Each row is a point. Two turns around zero, p and q, are shown by what they do to some points. Write where each new point lands after one turn and then the other. Backwards means that the second turn is done in reverse. Each puzzle has new turns, and all numbers are rounded.

Turn p:
[-19 -11 -20] -> [-17  21  12]
[  1  10 -12] -> [ 7 13 -4]
[-18 -31  -8] -> [-33   5  14]
[-11   6   2] -> [ 5  3 11]
[68 21 30] -> [ 34 -42 -56]
[-20   5   7] -> [ 5  0 21]
Turn q:
[ 0 13 16] -> [-11   6  16]
[-24   6  54] -> [-45  36  14]
[ 32   5 -25] -> [ 20 -35   6]
[ -3   4 -28] -> [28 -3 -4]
[ -5 -29 -17] -> [  8  -5 -33]
Where do these land?
q, then p: [-26 -19 -21] -> [ 11  27 -26]
q, then p: [ 8 17 28] -> [  6 -17  29]
p, then q: [ -5 -49  14] -> [ -8  40 -31]
q, then p backwards: [ 14  32 -25] -> [-19  27  27]
p, then q backwards: [10 18  5] -> [ -2  -2 -21]

Turn p:
[ 33  -1 -39  -5  12  42] -> [-25   0  32  37   9 -37]
[-12  -7   6  33   5 -46] -> [ 34  11 -46  -2   5   7]
[  5  -6  -1 -44   4   6] -> [ 3  1 43 -9  7  8]
[ 27   4  31  36 -29  -2] -> [-29  17 -40 -29   3 -18]
[-29  17  -3  11 -12 -34] -> [ 33 -16 -25 -13 -19   5]
[ -4 -21 -23 -14   2  38] -> [-20 -23  27  25  19   0]
[-21  14  28 -17  17  -3] -> [  3   9   9  -9 -23  35]
Turn q:
[  6 -28  35  30  -7   9] -> [  2 -19  38  31  16   3]
[ -2   5  27  18 -14 -31] -> [-37 -19  11   9   8  17]
[ 44   7 -22 -24 -12 -32] -> [ -6 -20 -56  14 -19   7]
[  1   6 -24   5  43 -11] -> [-13  24  -6   1 -31 -30]
[ 35 -21  25 -36  -7  25] -> [ 34   4 -23  38  32  10]
[-28  21 -33   8  -3  16] -> [  9   4   7 -47 -12 -13]
[-23 -10  -1   0 -24  33] -> [ 32  -4  22 -21  14  12]
[-23  29  27  16  35  14] -> [-26  28  25 -11  26 -30]
[-11  -9 -33 -16 -11 -24] -> [  3   2 -16 -15 -35  24]
Where do these land?
q, then p: [ 23 -10 -25   3 -33  22] -> [ -5  14  11  -1  45 -22]
p, then q: [ 15  25   4   2  14 -42] -> [-10 -26 -44  -7   9  -5]
q, then p backwards: [21 34 11  5 27 15] -> [ 38 -10 -17  23 -17   3]
q, then p backwards: [ 21 -19  45 -11 -46   5] -> [-41 -55 -15  -2  11   6]
p, then q: [-29  31 -17  -8   2  12] -> [ 15 -32  17  12   5  24]
p, then q: [-46 -29 -12  19  18  -6] -> [ 34 -14  21  14 -18 -39]
q, then p backwards: [ -4 -31  -6 -10  18  -6] -> [-2 17  0  0 34 -4]
